Each row of a before or after table is a point. The points were changed in one or more steps. Then noise was added and the rows were shuffled. The steps act on how far a point lies along the listed directions, d1 being the first. Name the steps. A step turns or swaps two directions, mirrors them in a line or flattens them onto one, adds a multiple of one to another, or multiplies one. Angles are multiples of 10 degrees, from the lower direction toward the higher: turns from -170 to 170, lines from 10 to 170 but not 90. Use the fewest steps. Two steps may share a direction if one is a turn and the other turns, adds or multiplies; they go together, in the order done. Otherwise the lowest direction goes first.
(in the rows, 128 means zero)

Directions:
(1): [ 71 128]
(2): [128 185]
Before (9 x 2)
[[188 134]
 [ 69 157]
 [188 113]
 [136 149]
 [180 160]
 [138 169]
 [109 184]
 [ 98  54]
 [ 82 164]]
After (9 x 2)
[[122 147]
 [128 122]
 [125 152]
 [117 186]
 [122 166]
 [121 167]
 [120 172]
 [133 104]
 [140  60]]
Steps: flatten d1 and d2 onto the line at 80 degrees

Directions:
(1): [ 62 169 161  93 161 130]
(2): [ 82 120 141 149  52 160]
Before (8 x 6)
[[113 155 159 106 189 137]
 [ 76 130 151 149  94 129]
 [179  78  83 187 110 120]
 [200  87 100 155 141 115]
 [174 137  92 138 149 115]
 [ 67 116 146 156  71 136]
 [ 77 135 146 112  98 124]
 [  7 144 168 133  79 189]]
After (8 x 6)
[[ 74 129 153 152  93 131]
 [161 142  96 125 164 111]
 [ 61 124 150 147  80 134]
 [167 113 116 131 182 112]
 [ 25 125 158 150  53 192]
 [145 122 139 135 143 140]
 [ 88 122 142 118  88 125]
 [139 121 108 150 163 110]]
Steps: flatten d1 and d2 onto the line at 70 degrees

Directions:
(1): [197 138 104 100 153 156  90  49 145 170 142]
(2): [180  99 208 149 122  96  88 116  67 103 121]
(3): [168 168 107 102 117 129 188 102 108  37 141]
(4): [ 81 144 109  63  78 153  76 120  61 127 125]
Before (8 x 11)
[[171 126 174 129 120  88 113 124  68  97 138]
 [ 98 117 148 171 100  98 192 187 111  66 134]
 [139 130 143 122 110 134  75 101 169 180 130]
 [215 103 202 209 111  66 126 118  85  93 130]
 [112  99 174 133 122 135  55 136 101 186 125]
 [ 43 113 107 156 108  87 145 189 131 115 116]
 [ 55 120 173 153  96  96 140 223 100  73  99]
 [ 95  83 214 181  96  97 145 204  82  95 107]]
After (8 x 11)
[[141 130 138 124 108 134  82 102 167 179 130]
 [ 65  99 191 144  72 114 127 203  57  95 107]
 [100 119 158 164  92 103 177 182  91  63 136]
 [ 83 111 141 113 116 149  59 141 111 197 130]
 [126 140 142  88 100 108  98 124  51 104 136]
 [ 42 129 156 142  93 102 139 224 104  77 103]
 [170 119 184 145  58  93  80 113  19  89 124]
 [ 60 108 121 172 117  77 153 191 142 117 115]]
Steps: turn d2 and d4 by 50 degrees

Directions:
(1): [174 150 120  98 128 178 105 171 204 124 133 206  88 107]
(2): [119 141 194 182  41 103 109  85 177 123 132 136 139  85]
(3): [163 202 100 136  90 113 215 128 138 105  93 143 159 177]
(4): [116 102  70 110  77 224 145  68 142 150 141  96 138 124]
(5): [167 151 201 122 114 197 151 160  52 123 109 109 123  85]
Before (14 x 14)
[[ 98 151 160 159 189   7 134 134 143  91 123 135 145 190]
 [117 112 104 142 144 136  95 103 160 146 128 104 122 108]
 [109 121 179 127 183  21 122 161  75 106 132 138 133 125]
 [165 141 199 164  97 104 116 127 137 128 126 140 120  84]
 [116 113  70 107 170 117 133 149 130 130 125 125 131 142]
 [119 121 147 146 160  95 145 131 129 139 134 140 136 116]
 [132 160 163 222  55  52 147  82 169 125 129 128 157 132]
 [132  80 106 132 168 176 137 139 102 145 148  97 113 136]
 [119 169 170 174  21 123  86 125 212 104 150 198 145  92]
 [166 158 123 158 110  79 135 140 167 103 102 164 143 118]
 [150 140  94  93 121 224 167 131 155 107 131 122 128 152]
 [104 101  86 113  90 160 112  68 199 161 151 145 141 147]
 [135 148 167 163  74  81 121 102 202 103 153 158 141 108]
 [160 109  34  62 157 185 119 133 165 123 150 142 100 123]]
After (14 x 14)
[[ 93 151 215 198  49  57  78 129 156  97 144 164 158 104]
 [123 119  75 106 163 123 140 153 124 126 120 127 134 141]
 [154 122 103  66 130 194 113 150 184 127 152 205  95  95]
 [132 142 179 166  79  78 113 109 190 107 156 149 139  98]
 [128 117  98 110 203  48 140 142  63 103 121  86 136 153]
 [ 78 103 147 148 125  64 119  86 111 142 134  97 169 157]
 [147 156 103 105 131 180 127 130 243 108 140 199 108 148]
 [117 141 148 139 154  93 175 137  83  91 116  71 159 180]
 [169 154 131 157 100  90 132 143 169 102 101 166 140 108]
 [129  85 102 136 169 157 147 138  93 142 144  92 120 145]
 [134 121 131 128 146 151 147 135 160 138 138 161 119 109]
 [115 121 116 145 156 119 101 104 139 145 123  96 127 108]
 [161 134 183 151  98 119 103 123 155 136 133 143 110  71]
 [147 153 148 205  34 131 129  76 212 137 138 150 136 103]]
Steps: mirror d1 and d4 in the line at 130 degrees; turn d2 and d3 by -10 degrees; multiply d5 by 0.7
